Each row of a before or after table is a point. The points were changed in one or more steps. Then noise was added and the rows were shuffled. The steps act on columns, c1 being the first. Write out the steps. A step turns or swaps two columns, mirrors them in a line or flattens them onto one, adds a multiple of one to another, or multiplies or shifts one. Angles are multiples of 10 degrees, from the lower column toward the higher: turns from -170 to 170, lines from 10 to 170 but not 90. Use the fewest steps. Two steps may share a column if one is a turn and the other turns, adds or multiplies; they go together, in the order done. Otherwise the lowest column goes first.
In the rows, 128 means zero.

Before (12 x 2):
[[111  81]
 [111  80]
 [127 115]
 [149  99]
 [123  90]
 [103 106]
 [249 111]
 [107 144]
 [124 135]
 [107 200]
 [ 96  94]
 [ 91  76]]
After, 12 rows:
[[ 81 111]
 [ 79 112]
 [201 107]
 [100 147]
 [135 123]
 [114 128]
 [146 106]
 [ 96  99]
 [ 76  92]
 [107 103]
 [110 249]
 [ 92 122]]
Steps: swap c1 and c2

Before:
[[166 166 162 113 135 126 129 197]
 [185 135 138 122 153 153 194 202]
 [152 128  91 137 176 193 100  58]
 [146 131 146 183 153 177  79  35]
 [146 132 132 176 129 207  86  82]
 [ 48 115 141 116  50 114 192 189]
 [129  81 151 178 154 126 116  70]
 [172 125 148 124  54 131 166 193]
 [110 109 161 135 168 160 135  63]
 [154 103  90 127 185 135  78  85]
 [128 137 116 203 155 148 125 129]
 [180 169 116 156  91 134 170 118]
 [143 186 152 124 116 105 170 174]]
After, 13 rows:
[[140 141 123 202 150 185 121 136]
 [178 108 158 121 184 176  79  86]
 [ 90 110 175 130 170 201 130  62]
 [124 165 132 105 138 165 131 194]
 [ 76 112  22 114  47 150 195 186]
 [122 135 224 181 149 216  81  35]
 [167 169 174 158  86 169 169 120]
 [167 124 177 142 174 234 106  52]
 [116 182 119 124 108 143 165 170]
 [137 127 129 124  55 168 163 195]
 [147 131 132 121 154 196 193 203]
 [124 131 180 175 126 249  86  86]
 [106  82 180 173 156 165 117  70]]
Steps: turn c1 and c3 by 60 degrees; add -0.7 times c8 to c3; shift c6 by 40

Before (11 x 12):
[[153 193  78 183 102 198 212  77 103  70  85 155]
 [138 183 102 150 140 143 181 163 172 116  88  73]
 [ 97 122 174  68 137 121 146 179 135  88 171 111]
 [147 165  76  71 130 140 166 102 160  89 119 115]
 [140  77 132 105 124 119 184 123 172 141  88  38]
 [142 122 116  68 199 145 104 151  69 108 133  82]
 [158 103  54 172 111 227 194 141 156 146  94 164]
 [ 61 104  86 149 205 126 156 137 166 125  95 173]
 [ 44 126 137  68 103 140 132 160 132 103 166  50]
 [137 196 157 148  88 189 115  86 145 123  70  96]
 [ 74  75 131 153 113 134 101 147 187  84 166  92]]
After, 11 rows:
[[138 197 159 147 178 134 120  86 143 124 208 111]
 [ 57 102  87 145  41 154 154 140 166 123 148 145]
 [158 104  57 172  86  92  69 136 156 146 227 111]
 [ 73  73 131 153 172  97 147 149 187  85 109 119]
 [146 163  76  72 112 126 117 103 161  88 147  92]
 [152 193  77 182  79 119  54  77 104  67 206  93]
 [141  74 136 104 141 165 133 123 171 140 143  24]
 [141 183 101 150 119 149 130 164 173 118 169  53]
 [ 46 123 135  66 176  89 139 162 129 105 109  65]
 [143 120 118  67 121 112 212 150  69 108 137 105]
 [ 97 122 173  68 120  94 133 176 135  88  94 104]]
Steps: turn c7 and c12 by -40 degrees; turn c5 and c7 by 130 degrees; turn c6 and c11 by 130 degrees

Before:
[[146 116 137 128 131 124 112 124 128 117  79 125 140  91 119 140 116 105
  135 146 110 126 133 123]
 [140 120 132 134 125 132 109 114 139 139 132 146 128 133 148 120 108 109
  113 127 122 122 159 135]
 [120 163 136 141 134 152 102 129 140 153 139 159 120 134 104 135 165 179
  115 142 131 114 115 131]
 [138 122 143 132 111 109 111 127 132 144 115 151 104 135 118 174 104 104
  107 125 119 117 118 124]
 [119 144 147 125 115 132 110 131 116 137 114 126 143 130 117 116 117 126
  113 137 127 112 115 121]
 [ 93 131  65 129 139 148 118 129 141 115 130 146 143 113 104 129 112 109
  117 140 132 109 125 114]
 [149 119 149 123 111 112 107 103 119 117 137 136 112  97 137 120 149 116
  110 123 130 117 172 135]
 [112 141 135 122 136 109 111  33 113 134 113 125 143 133 117 121 110 131
  127 128 133 168 127 126]
 [138 150 106 138 140 112 123 112 128 123 129 133 141 137 110 166 124 113
  133 121 100 134 125 113]
 [128 157 145 135  98 123 176 119 179 131 131 124 145 123 106 140 106 106
  249 127 111 117 136 119]]
After, 10 rows:
[[137 148 121 123 141 114 125 114 126 122 129 120 141 134 109 168 124 111
  132 122  98 136 130 103]
 [111 134 135 129 136 111 114  31 115 133 114 133 143 131 116 120 112 132
  127 128 133 168 129 135]
 [136 124 142 142 111 106 113 129 130 139 116 112 100 136 119 174 105 105
  108 125 119 116 142 136]
 [147 116 140 123 132 128 113 123 128 121  79 124 142  88 119 141 116 102
  135 147 112 122 118 129]
 [ 92 132  89 142 141 149 120 126 139 116 130 116 140 115 105 129 113 112
  115 138 133 105 127  77]
 [148 121 142 140 110 112 105 103 117 132 138 124 116  96 137 119 148 116
  110 124 128 113  81 146]
 [120 164 130 143 134 153 102 126 138 146 137  99 120 132 103 135 164 182
  119 143 133 114 147 136]
 [126 158 147 120  97 122 175 120 178 137 131 125 147 122 106 141 102 107
  252 129 111 118 125 133]
 [118 145 147 127 115 130 112 129 118 129 113 133 143 132 117 115 119 127
  114 138 125 115 142 135]
 [142 119 126 136 125 134 108 116 138 149 129 113 126 133 147 120 109 107
  117 130 120 122 101 133]]
Steps: turn c3 and c24 by 40 degrees; turn c4 and c12 by -130 degrees; mirror c10 and c23 in the line at 10 degrees

Before, 12 rows:
[[ 91 150 116  87 175 100 129 161  97 183 122  96  91 116 109 113 124 107
  181 154 110 103 172 122 112  85  98 126  81  87 188 126 121  99 128 129
  140 161 138 116 139  94 120 133 121 160 157 136 166 112 156 125 189 120
  130 121 141 158 148 109 117  80 114 123]
 [168 188  21 145  63  99 224 161 121 122 163  69 197 118 145  72 187 165
  150  76 125  53 108 119 113  85 191 118 144 107 171  43  78 133 154 202
   36 162 137 139 112 168  84 150 172 153 189 172 142 121 196 148 115 136
  131 104  96 148 121  71  47  75  72 199]
 [107 118 161  95 114 209 135  66 158 164 118 158 212 102  51  65  97 207
   96 172  53 166  37 171 128 188 131 169 178  73  73  86 111 104 181  56
  107  82  70 102  39 133 169  93 123  70 139  73  62 211 198  73  58  67
  141 176  64 113  91  93 151  36 110 129]
 [116 147 119 135 127  88 126 182 113 140 166 110  99 151 132 153  77 113
  176 120 174  76 156 125 186 105 135  96 107 137 136 117 122 129  72 114
  130 105 173 156 138 121  91 182 149 171 138 135 159 136 136 130 166 135
  130 125 150 193 131  85  56  85 125 141]
 [ 97 148 160 158 150 124  86  76 132 170 140 129  85 143  67 105 120 109
  143 148 100 108 149 143 118 136  83 105  97 185 147 139 140 118 145 119
  124 114 106 113 133  85 126 110  44 151 129 102 153 153 118  81  98  83
  101 137 110 195 126 101 128  76 187 108]
 [ 88 122 156 119 161 110  66 104 109 190 179 165  86 174  91 165  89 157
  187 183 113 140 154 156 128 172  91 131 110 162 124 123 145  54 164 100
  174  61  98  81  79 111 191 130  97  94 137  72 106 103 150  50 133  87
  118 126  79 144 125 146 130 114 153  96]
 [ 53 128 132 112  95 156 111  81 154 149 168 138 190 134  63  15 117 187
   84 169  54 143  58 187  62 208 173 235 151  30 145  13 172  59 163 104
   89 114  65 131  95  55 104 109 160 100 163  95  68 161 210 103  41  75
  130 136  54 126 110  93  86  26 145 152]
 [142 145 112 167 167  80 120 161 108 105  93 120  92 142 164 136 126 107
  189 103 188  93 152 107  83 152  67  90  93 142 104  95 116 105 137 158
  148 122 182 184 131  78 149 156 115 125 125 151 159 123 147 146 162  94
   98 141 135 188 102  91 104  65 112 178]
 [101  88 204 129 146 163 121 125 131 189 157 163  83 177  80 139  57 109
  131 146 142 145 119 126 113 165 107  78  75 146 110 151 154  97 181  76
  188 120  88  61 111  72 120 118 112 131 108  89 112 116 156  69 158  89
  153 130  67 142 136 143 134 101 136 140]
 [124 114 169 104 166 205  70  97 119 205 151 191  84 171  65  99  98 134
  174 170 136 140 131 110 160 177 100 104  98 134 117 123 162  93 200  92
  129  84  82  78 107 136  92 151 116  59 152 101  96 192 153  54 132  54
  128 132 114 119 150 115 124  19 139 108]
 [116 145 116 141 159 130 118 143 122 120 135 138  59 149 147 154 191 133
  177  38 168  85 159 155 113 100 121 137  58 146 117 124 103 138 108 158
  125 157 147 212 104 116 109 110  80 132 142 148 204 197 164 109 144 130
  135 156 152 135 141 135  67  70 116 170]
 [127 182  72  97 117  84 123 155 133 151 102 126 120 160 172 146 128  86
  145  70 169  42 174 145  88  81  95 123  91 143 141 137  65  97 107 143
   86 176 171 177 139 168  48 141 157 143 151 155 149  89 147 125 146 138
  126 104 134 190 152  69  23  51  83 179]]
After:
[[107 144 121 137 126  89 126 180 113 137 168 111 101 149 131 155  80 113
  177 116 173  78 158 129 183 107 137  95 111 134 133 120 121 124  73 113
  132 105 171 153 135 118  93 182 150 172 142 131 160 137 131 130 164 133
  131 132 146 194 131  86  57  86 124 139]
 [ 10 128 131 116  92 158 111  81 153 150 169 136 193 134  64  13 118 185
   87 169  51 144  55 191  62 209 173 234 152  29 129  12 170  54 164 104
  128 112  65 130  99  56 103 106 160 100 163  94  69 159 207 104  37  77
  129 211  54 127 110  95  86  28 146 154]
 [192 187  20 142  63 101 224 160 124 125 164  68 197 116 144  74 185 165
  151  74 126  52 104 119 116  86 190 117 144 110 138  45  80 136 151 207
  131 160 135 136 112 169  86 149 170 154 186 174 145 120 195 149 111 138
  131  62  96 153 121  72  47  74  72 198]
 [126 184  70  94 118  82 124 151 132 150 103 122 120 160 173 147 129  87
  144  73 166  43 177 141  86  81  95 122  90 145 124 134  67  98 105 139
  127 177 175 176 136 167  45 140 157 143 148 157 148  88 146 124 145 140
  123  67 132 189 156  68  20  50  85 179]
 [108 149 119 140 160 132 117 143 124 115 135 138  59 151 145 155 193 136
  176  40 167  86 159 157 112  97 124 138  57 145 117 124 105 141 107 158
  122 157 150 211 104 116 107 111  78 132 140 148 206 197 163 112 146 131
  136 166 154 136 143 135  68  72 116 169]
 [ 82  88 204 127 145 167 124 126 133 191 159 163  85 176  79 139  54 107
  131 145 137 148 116 123 113 164 109  80  74 151 132 146 155  99 183  76
  134 121  85  64 110  73 118 114 110 133 108  88 110 114 157  69 160  89
  151 187  66 139 138 142 137  99 136 140]
 [ 66 148 115  90 174  96 126 164  96 181 120  97  92 114 110 111 122 109
  182 154 110 104 169 123 110  85 100 129  79  86 183 124 121  99 132 129
  148 160 138 119 139  91 122 133 120 161 155 135 164 111 155 128 189 118
  129 154 141 159 149 110 115  83 114 124]
 [ 92 118 162  93 114 210 135  66 156 164 117 156 214 102  51  65  95 208
   98 172  53 166  38 173 129 188 131 170 176  73  71  86 106 103 180  59
  110  82  70 100  39 131 171  90 118  70 136  73  64 210 198  75  55  66
  144 174  65 114  93  94 153  36 109 129]
 [123 118 166 106 163 206  69  96 117 205 154 192  82 171  65  95  98 133
  177 169 140 138 134 108 161 173  96 100  98 132 116 126 162  94 204  93
  126  86  80  79 107 137  95 153 114  57 153 101  96 193 156  56 130  59
  128 124 114 119 154 117 129  17 141 108]
 [ 76 148 160 157 154 125  86  74 134 173 142 129  85 145  67 106 119 108
  143 152  99 110 152 141 115 137  85 103  98 183 142 138 140 121 146 120
  136 114 104 113 131  85 130 107  44 154 128 105 150 156 116  80  98  82
  105 181 109 196 129 107 128  79 185 109]
 [151 145 107 167 169  80 118 160 111 107  92 121  93 140 164 135 127 105
  188 104 188  95 152 105  82 152  65  90  94 142 113  93 120 107 136 155
  125 121 185 185 132  79 150 157 116 128 123 151 160 124 148 143 160  95
   97 191 137 189 100  90 104  68 116 178]
 [ 67 122 160 116 161 111  69 104 110 189 179 166  89 172  92 163  91 155
  187 182 114 137 155 157 127 171  93 130 107 160 144 121 148  53 160  99
  133  61  99  85  76 113 191 126  97  93 139  77 104 101 150  48 134  88
  119 146  78 142 124 149 133 115 151  98]]
Steps: multiply c1 by 1.6; flatten c31 and c37 onto the line at 20 degrees; add -1 times c42 to c56

Before, 8 rows:
[[ 62 140  98 150 194 126 138 114 166 107 102 206 108 184 163 163 108 111
  152 146  95 194  94 118  87 161 135 153 115 115 126 148 138 145 197  81
  142 196  73 194 169 154 166 115 164  42 145  96  90 139 170 116 197 139
  167 131  87 108  93  84  85 112  79 113]
 [ 76  99 138 120 148 138  94  97  78 177 171  97 173 180 118 101 170 122
  115  82 152 117 153  56  96  89 122  92  93 104 158 126 123 164 130  87
   86 181 199 152 115 126 132  87 120  79  71  88 170 129  83 105 102 185
  159 101 124 156 159 155 190 129  88 114]
 [ 96 115 131 110 153 149 145  92 124 103 117  89  63 102 132  51 157  80
  107 196  61 174  65 170 150 103 184 142  81 156 141  73 128 184 106 148
  110 141  86 205 178  97 204 113 161 121 120 103 182  63 123 113 120 111
   70 150 158 125 149 118 157 126   7 153]
 [ 80 188 127 176 181 161 129 147 116  87 130 171  64  72 116  55 109 144
  115 150 142  84 190 174  81  84 182 159 163 126  51  50 120 193 115 168
   69 203 162 123  90 133 165 165  94 101 155 129  87  73 135 157 150  92
  137 105 180 171 128 124 140 164 108 201]
 [157  72  90 126 121 180  56 135 139 118 112 174 105 134 148  70 140 130
  177 191  83 200 137  91  99  62 210 115 162  80  36 149 178 105 104 138
  110 117 157 103 164 147 127  96  96 116 137 131 110  99 191 199 123  81
  110 150  81 100  57 130  68  80  82 211]
 [ 78 116 156  74 225 122 169  94 117  94 131 150 185 126 208 145 189 153
  148  93 148 130  97 102 168  92 117  55  79  59  36 163 141  97 138 111
  117  89  84 106 124 155 125  94  77  69  97 145 127 145  96 111 190 127
  181  73 126 180 162  62 180 163  47 130]
 [ 40 130 186 160 138 143 100 106 182  81  92 171  95 164 158 159 197 153
  104  90 141  94 111 138 110 168 134 116 192  57 161  63 142  96 107 151
  144 161 147 178  90 214 151  85 160  58 148 156 129 125 113 144 190 178
  161 130 190 216  85 112 167 169 126 193]
 [155 180 126  96 127  65  58  31  95 142 153  89 178  80  88 134 128 110
   92 143 111 176  81 135  68 156 118 102 107 142 135 150 134 130 210 112
   74 146 119 102 101  92 124 209  53 118  94 181 146  75  90 170 167 108
  181 111  91 207 142 152 126 152  78 152]]
After:
[[ 92 114 129 112 155 147 146  96 169 102 117  88  66 100 128  52 157  79
  104 198  59 173  66 172 149 104  80 140  83 152 142  73 125 157 105 151
   97 140 112  88 178  98 205 111 145 121 121 102 180  66 120 110 117 110
   67  56 158 124 151 117 185 127   5 152]
 [160  74  89 128 120 182  60 132 167 117 109 173 108 137 150  69 142 131
  175 191  84 198 138  87  97  64  55 112 163  79  38 149 180  71 104 137
  130 117 141 169 163 146 128  92  92 118 139 132 110 100 191 198 120  80
  107 132  83  99  57 130 106  77  79 210]
 [ 76 116 158  73 225 120 167  94 133  95 134 147 186 125 211 144 190 149
  145  91 146 132  95 102 170  92 145  54  77  60  36 162 143 179 136 110
  139  89 107  79 121 155 123  95  80  66  96 143 124 147  98 112 192 129
  180 181 126 184 165  63  97 163  48 133]
 [159 184 127  94 123  69  57  30 163 143 152  88 179  80  87 137 126 114
   92 144 108 177  78 137  68 156 153 101 111 141 137 147 136 128 212 113
  123 148 123 111 101  89 125 208  36 119  94 181 147  76  91 173 168 111
  180 160  89 206 141 148 131 150  76 150]
 [ 75 103 139 118 150 136  94  95 181 178 174  98 173 181 119 101 170 122
  116  82 151 119 150  58  93  85 159  92  95 105 158 122 122 189 132  90
   96 179 154  54 113 129 132  87  99  76  73  87 171 130  84 105 100 183
  157 127 126 157 159 155 164 130  88 117]
 [ 60 137  94 148 190 122 134 112  88 111 103 204 108 184 166 163 105 113
  147 146  92 195  91 122  86 162  99 151 116 118 127 145 138  85 198  83
  128 197 104  98 171 151 165 118 167  39 142  95  88 141 171 116 198 142
  164  75  87 112  90  83 145 114  75 114]
 [ 79 189 129 174 181 163 130 148 177  87 130 175  63  73 116  58 111 143
  117 151 144  83 192 172  80  84  87 161 163 121  47  49 121 139 118 172
   94 205 141 131  91 135 165 162  69  99 157 130  85  72 134 152 148  94
  136 148 183 173 130 124 193 162 105 201]
 [ 40 131 185 164 141 141  99 104  73  75  95 173  93 165 158 156 194 153
  104  90 143  95 110 135 111 169 100 115 192  58 159  65 139 164 106 150
  128 160 136 103  92 215 147  84 166  59 147 157 125 126 110 144 188 174
  162  87 190 217  88 113  97 168 125 194]]
Steps: turn c9 and c27 by -150 degrees; multiply c9 by 1.3; swap c34 and c61; turn c37 and c45 by 30 degrees; multiply c39 by 0.4; turn c40 and c56 by -130 degrees; add 0.7 times c47 to c40
